Every row gives one point. The window is the flat piece filled in between its corners: a triangle in 3 columns, a solid with four corners in 4, and so on. A path goes straight from each point to the next, and from the last back to the first. After which points does the path pass through the window?

Window:
2.5; -2.1; 0.0; 0.7
-3.5; -1.8; 0.9; -2.0
7.1; 10.2; -6.5; 3.9
-0.8; -1.3; 5.7; -2.1
Path:
(1): -1.5; -1.2; 2.8; 4.0
(2): 0.6; 1.8; -0.5; 3.4
(3): 5.2; -0.4; -3.1; -5.8
(4): 5.2; 3.7; -2.6; -2.6
(5): 2.0; 3.8; -1.5; 7.9
(6): 0.4; -1.3; 0.8; 2.3
(7): 1.8; -1.8; -0.2; -1.9
(8): 2.1; -1.5; 0.5; -2.4
Through the window after points: 2, 4, 6, 8

Window, 6 rows:
4.4; 2.3; -4.3; -2.7; 1.1; 4.2
-2.0; 2.9; 3.2; 0.0; 0.4; -1.7
-2.6; 2.7; -0.1; 4.9; 3.2; -0.4
3.1; 0.4; 0.9; 2.8; -2.3; 4.2
0.1; -3.9; 0.5; 1.6; 1.3; -0.4
-6.3; -1.9; -11.1; -3.5; -13.4; 2.0
Path:
(1): -2.3; -1.8; -6.2; -3.0; -5.9; 6.4
(2): -1.1; -1.7; -7.2; 1.2; -8.1; -0.8
(3): 3.0; 0.0; -2.0; 2.9; -3.7; 0.6
(4): -0.3; 0.1; 0.2; 0.4; -2.6; 5.8
(5): -1.5; -3.5; 2.0; 1.0; 2.5; 3.7
(6): 0.6; -2.0; -0.9; 1.8; -0.3; -1.4
(7): 1.5; -2.4; -1.0; 3.3; -0.6; -2.6
(8): -0.7; -2.3; 0.6; -0.2; 1.5; 2.4
Through the window after points: 3, 5, 7

Window:
3.5; 2.6; 0.8; 2.4; -3.8; -0.2; -1.0; -4.8; -3.4
-0.6; -8.1; 1.5; 5.3; 2.9; 5.6; -8.7; -5.4; -5.6
-0.4; 5.8; -2.5; -4.1; -4.9; 0.9; 1.2; 0.8; 2.3
-0.7; -0.4; -0.2; 1.4; -7.4; -2.2; -0.2; 1.8; -2.3
-1.0; -0.1; 4.6; -5.3; 3.4; -3.7; 5.2; 8.4; -5.4
-2.7; 1.6; -3.9; 1.0; -0.6; -4.4; 0.0; -0.8; 0.0
-4.7; 3.1; -3.3; 0.7; 4.3; 5.9; 7.9; 5.3; 0.6
-0.3; 1.9; 6.5; 0.4; -5.0; -2.4; 0.3; 0.8; 1.7
-6.7; 8.3; 0.2; 1.5; -7.1; 0.5; -0.7; 0.4; -0.1
Path:
(1): 1.3; 2.9; 3.6; 1.9; -0.1; 1.0; -3.2; 5.1; -2.6
(2): -4.7; 0.0; 0.8; -1.9; -3.7; -0.1; 5.0; -1.8; -1.9
(3): -2.8; 1.3; -0.3; -3.1; -2.3; 0.2; 4.1; -3.6; -2.2
(4): 0.0; 3.3; -2.1; 5.1; 1.5; 0.9; -0.1; 4.7; -0.2
(5): 0.9; 3.7; 2.0; 1.7; -0.1; 0.5; -3.4; 3.1; -2.2
(6): -2.5; -2.7; 2.5; -0.6; -7.5; -2.7; 3.4; -2.4; 0.5
(7): -4.0; 1.3; 1.2; -3.6; -7.7; -2.6; 5.8; -0.9; -2.7
(8): 1.7; 6.3; -0.3; 2.0; -0.6; 0.3; -0.5; 2.2; 0.7
Through the window after points: 3, 5
